Each row of a before or after table is a point. One or more steps were done to the points. Then noise was added and the rows were shuffled. The steps act on columns, c1 being the first. Name the steps. A step turns or swaps two columns, mirrors them in a line or flattens them onto one, adds a multiple of one to another, or multiplies or shifts one. Angles are multiples of 10 degrees, from the lower column toward the higher: turns from -170 to 170, lines from 10 to 170 but not 90. Use the fewest steps. Two steps may share a column if one is a turn and the other turns, adds or multiplies; they go together, in the order done. Otherwise the lowest column goes first.
In the rows, 128 means zero.

Before (9 x 3):
[[131 195 152]
 [179 121  98]
 [102 122 187]
 [154 159 122]
 [205  82  58]
 [196 132  59]
 [160  92  65]
 [103 117 135]
 [117 126 106]]
After (9 x 3):
[[152 127 130]
 [152 129 220]
 [130 121 189]
 [133 122 104]
 [165  92 186]
 [120 159 152]
 [104 197 118]
 [ 91 121  73]
 [148  83 226]]
Steps: turn c1 and c3 by 120 degrees

Before (11 x 8):
[[128 130 100 165 105 112  95 172]
 [ 99 132  82 150 110 129  87 122]
 [143 233 125 140 104  93 126 129]
 [104 143  88 165  40 101  78 159]
 [139 132 183 116  99 118 123 170]
 [156 143 115 162 129 100 134 100]
 [137 129 156 168 119 131  76  58]
 [144 249  89 167  81 149 207 173]
 [ 79 133 101 146 127 119 249 140]
 [ 86 135 136 174 131 122 124 165]
 [134 135 153 103 112 133  94 169]]
After (11 x 8):
[[131 231 106 141 114  42 125 144]
 [174 247 104 167  71 180 208 143]
 [122 131 137 148  80 130  90  97]
 [137 132 140 145 104 104 249  80]
 [160 140  74 165  52  62  75 104]
 [172 134 100 103 143 141  96 132]
 [172 131 122 166  94  91  93 128]
 [165 133 128 173 133 113 125  89]
 [ 59 129 107 169 146 138  76 136]
 [172 133  79 116 162 102 121 140]
 [100 141 134 164 120  59 134 154]]
Steps: swap c1 and c8; mirror c3 and c5 in the line at 60 degrees; multiply c6 by 2.5

Before (12 x 12):
[[121  90 126 166 177 107 156  87 109 124 135 134]
 [124 114  99 140 179 117 150 131  92 150 116 120]
 [ 92  66 107 152 162  93 163 166 112  60 128 145]
 [180 118 130 144 152 153 131 127 168 133 149  68]
 [106 117 116 124 177  42 151 145 138  86  97 139]
 [165 129 137 190 131 136 121 144 162 145 115  93]
 [146 170 123 148 123 128  94 116 151 137 160  85]
 [ 75 121 115  96 173 102 119  99 121 114  74 154]
 [142  96 111 134 131 109 129 118 143 165 131 124]
 [121 106 103 111 175  81  79  99 100 118  86 133]
 [136  99 126 153 190 113 126 154 144 131 139 153]
 [146 106 169 141 145 131 131 126 105 151 145 100]]
After (12 x 12):
[[179 133 124 144 152 153 128 128 168 108  88  68]
 [134 154 130 153 190 113 128 154 145  75 164 153]
 [142 123 135 141 179 117  94 130  91  94 107 119]
 [132 168 111 166 176 107 106  86 109  63 143 134]
 [119 174 122 125 176  42 104 145 138 129 108 138]
 [ 78 147 144  96 173 103 127  98 119 122 101 155]
 [112 249 122 153 163  93  89 166 112  56 145 143]
 [159 112 128 190 131 136 139 144 162 122  80  93]
 [135  77 154 148 124 128 150 115 151 195 115  85]
 [110 159 178 112 175  82 150 100 100  95  90 133]
 [134 130  94 141 146 130 151 125 105  78 116 100]
 [148 128 140 134 132 108 116 117 143  54 128 124]]
Steps: turn c3 and c7 by 140 degrees; add -0.5 times c7 to c1; multiply c2 by 2; turn c2 and c10 by 120 degrees; add 1 times c12 to c11

Before (11 x 20):
[[139 116 102 118 119 118 130 148  45 149 110 131 127 135 141 128 180 132
  106 129]
 [132  97 120 142 116 104 126 137 140 147 118 105 116 113 154 122 132 109
  131 155]
 [ 81 130 133 116 117 110 149 131 134 143 115 141 110 147 154 128 141 125
  118 151]
 [ 93 135  92 185 131 105  88 118 120 101 114 145 121 133 161  99 137  69
  128 110]
 [150 110 128 147 117 126  48 147 139 114 111  95 124 112  80 107 140 142
  127 133]
 [142 102 119 126 145 106 121 147 131 146 122 145  68 132 135 104 141 128
  131 135]
 [ 83 125 131 119 113 113 148 148 143 122 127 142  94 120  74 118 132  89
  126 112]
 [114 133 127 119 129 133 142 111 145 137 110 136 120 133 117 130 182  92
   88 161]
 [ 85 121 109 116 141 168 114 138  72 142 115 119 117 137 142 121 139 146
  127 108]
 [144 108  89 130 112 138 131 129 142 141 117 143 125 115 151  97 132 138
  128 130]
 [135 120 124 138 120 135 137 150 140 145 126 123 117 120 152   7 134 145
  101 114]]
After (11 x 20):
[[155 148 124 140 118 105 128  96 137 146 119 103  77 113 154 118 133 109
  133 154]
 [156  98 111 115 141 167 112 116  73 140 115 116  78 135 142 123 137 144
  128 106]
 [148  89 130 115 118 111 148  94 137 143 115 146  68 148 155 130 142 123
  116 152]
 [131 145 105 117 117 118 129 129  45 146 108 141  85 136 144 131 183 135
  107 131]
 [143 153 118 126 145 108 119 134 130 149 123 144  28 131 135 105 141 126
  131 134]
 [130 113 129 121 127 134 144 130 146 136 109 147  79 130 116 130 181  93
   89 161]
 [132 154 126 144 118 124  49 218 141 114 110  95  84 112  81 110 138 143
  126 131]
 [139 156  87 131 111 139 130  98 140 138 116 137  86 117 155  99 133 139
  127 128]
 [153  91 131 121 113 115 151 233 143 121 130 143  55 121  76 118 133  90
  126 113]
 [140  93  92 185 130 104  90  69 121  99 114 145  80 132 163  97 137  67
  128 111]
 [130 139 122 141 118 137 136 115 139 144 127 129  76 119 155   9 134 146
  100 115]]
Steps: turn c1 and c2 by 120 degrees; add -1.5 times c15 to c8; add -0.3 times c19 to c12; shift c13 by -40

Before (12 x 48):
[[168  67 137  81 127  90 121 128 145 115 106 150 170 139 161 150 155 148
  121  97 170 100  82 156 119 112 127  89 120 107 151 149 157 119 144 121
  119 124 163 102 123 190 134  98 115 104 153  90]
 [126 142 164 126 150 148 171 143 113 139 141 120 114 109 119 131 103 162
  123 105  92 172 119 111  88 118 135 129 127 121  88 102 100 146  90 149
  122 141 100 129 137 140 168 153 107  99 120 123]
 [113 101 114 113 148 124 171 164 117 121 145 146 161 125 129 166 103 159
  172 145 118 126 142  92 121  97 143 110 124 104 127 116 141 157 146 144
  114 137 137 118 130 126 174 158 138  95 120 104]
 [ 99 123 152 147 139 162 167 148 127 122 131 138 118  83 111 137  66 184
  125 140 111 164 151 117  92 137 140 140 128  96  88 106 121 121 127 145
  113 117  94 132 150 123 178 119 131  92 120 142]
 [103 115 113 120 114 122 152 116 107 103 135 135 126 117 146 136 159 151
  135 154 117 127 117 121 115 107 121 128 146  90 144 102 166 174 142 135
  166 147 143 126 126 141 152 138 130 106 119 114]
 [160 118 127 175 181 147  96  83 145 152 101 102  99  98 129  99 131 142
  106 124 154 133  94 123  86 138 124 123 106 145 170 177 118  94  91 115
  131 153  83  74 149 132  89 130  86 160 144 130]
 [160 145 126 119 203 105 165 116 110  88 121  99 106  88  93 156 121 129
  136 130 114 130 140 165  87 144 142 103  68 194 118 151 180 164 147 139
  124 138 139 148 165 123 116 117  96 113 122 149]
 [128 115 148 129 137 127 148 154  98 114 121 125 115 132 120 142 116 122
  113 150 137 151 132 131 110 105 129 125 150 112 119  94 143 151 143 135
  127 121 130 110 101 122 153 153 131  74 116 137]
 [160 158 104 164 217 140 117  86 157 131 116 126  61 107 140 104 128 142
   99 152 111 155  92 163  67 145 130 120  85 150 155 153  98  92 125 101
  150 144 112  90 141 124 117 154  84 127 113 120]
 [155  75  92 101 137 121  91 112 139 120  69 144 134 138 148  93 172 143
   68  92 166 125  58 126 115 122 131  85 118 124 130 150 116 105 134 116
  131 141 150  55 111 148 106  98 102 154 184  71]
 [109  96 125  63 126  85 129 137 105 103 128 154 144 157 183 164 138 155
  147 154 139 113 133 114 131  99 124 107 140 120 131 102 161 161 166 119
  143 128 160 101 102 185 114 130 154 135 133 100]
 [124 119 149 148 136 171 178 148 114 139 163 126 116 110 130 120  92 168
  125 141 110 169 132 138  86 106 160 143 142  88 103 142  97 146 119 174
  118 120 114 126 139 109 136 141 142 106 119 135]]
After (12 x 48):
[[113 102 113 122 148 125 170 164 115 122 147 147 161 127 129 164 111 158
  173 146 118 112 141  93 122  97 145 121 124 103 127 114 142 157 144 143
  114 136 139 119 129 127 174  95 138  93 119 104]
 [124 143 164 114 149 147 172 142 112 138 141 119 115 107 120 131  83 163
  122 104  90 143 120 110  88 118 135 150 126 121  87 103 101 146  83 147
  123 139 108 128 137 141 169 108 107  99 119 122]
 [105 118 113 126 114 122 153 117 108 102 136 135 126 117 145 136 152 150
  133 154 118 146 118 118 116 107 122 129 145  92 143 102 165 175 148 134
  167 148 132 125 125 140 153 115 132 107 120 114]
 [169  67 138 182 126  90 122 127 145 115 107 150 171 139 160 151 166 149
  120  97 172 123  82 156 118 113 126  10 120 107 151 149 158 119 165 121
  119 125 125 100 124 190 133 122 115 107 153  91]
 [129 116 147 111 137 128 147 153  98 113 121 125 116 133 120 143 103 121
  112 148 138 140 131 131 111 104 128 150 151 113 119  94 143 150 138 136
  125 120 140 110 100 121 151 108 131  73 116 137]
 [160 118 127  90 180 148  96  83 144 154 100 102  98  98 129  97 127 142
  106 124 154 136  94 123  87 139 124 180 105 145 166 178 117  95  69 114
  131 152 117  73 150 131  88 157  86 160 145 132]
 [160 160 105  84 214 141 113  88 158 132 117 125  62 107 141 104 111 143
  100 152 111 148  90 164  66 145 132 187  86 150 156 152  97  91 114 103
  149 143 133  90 141 125 116 131  84 129 113 118]
 [160 144 126 142 203 105 162 114 111  89 120  96 107  88  93 157 121 129
  136 131 113 125 140 166  88 143 143  81  68 193 118 153 181 165 145 138
  125 139 138 148 165 122 116 133  97 114 123 149]
 [109  94 126 175 127  85 129 138 103 102 129 153 143 157 183 163 147 155
  146 153 139 124 133 114 132  97 124  35 139 122 131 102 159 163 174 117
  142 129 144 101 102 184 114  85 154 135 133 101]
 [154  74  92 168 136 122  93 112 140 120  69 143 133 138 146  94 163 144
   68  93 165 155  57 126 115 121 131  25 119 125 130 149 115 106 150 116
  131 141 122  56 110 147 108 135 100 153 182  71]
 [ 99 123 151 120 140 162 166 147 128 124 130 138 119  82 113 138  56 184
  127 141 112 115 150 117  91 138 139 155 129  97  90 107 121 120  98 145
  113 117 146 133 150 123 177 148 131  94 119 143]
 [123 119 150 103 136 171 177 146 114 138 159 125 115 112 129 121  75 167
  124 141 110 136 133 138  85 104 159 179 142  90 103 138  96 146 111 172
  117 119 126 125 139 108 136 131 143 106 121 133]]
Steps: turn c4 and c44 by 140 degrees; add -1.5 times c4 to c28; turn c17 and c22 by 40 degrees; mirror c35 and c39 in the line at 30 degrees
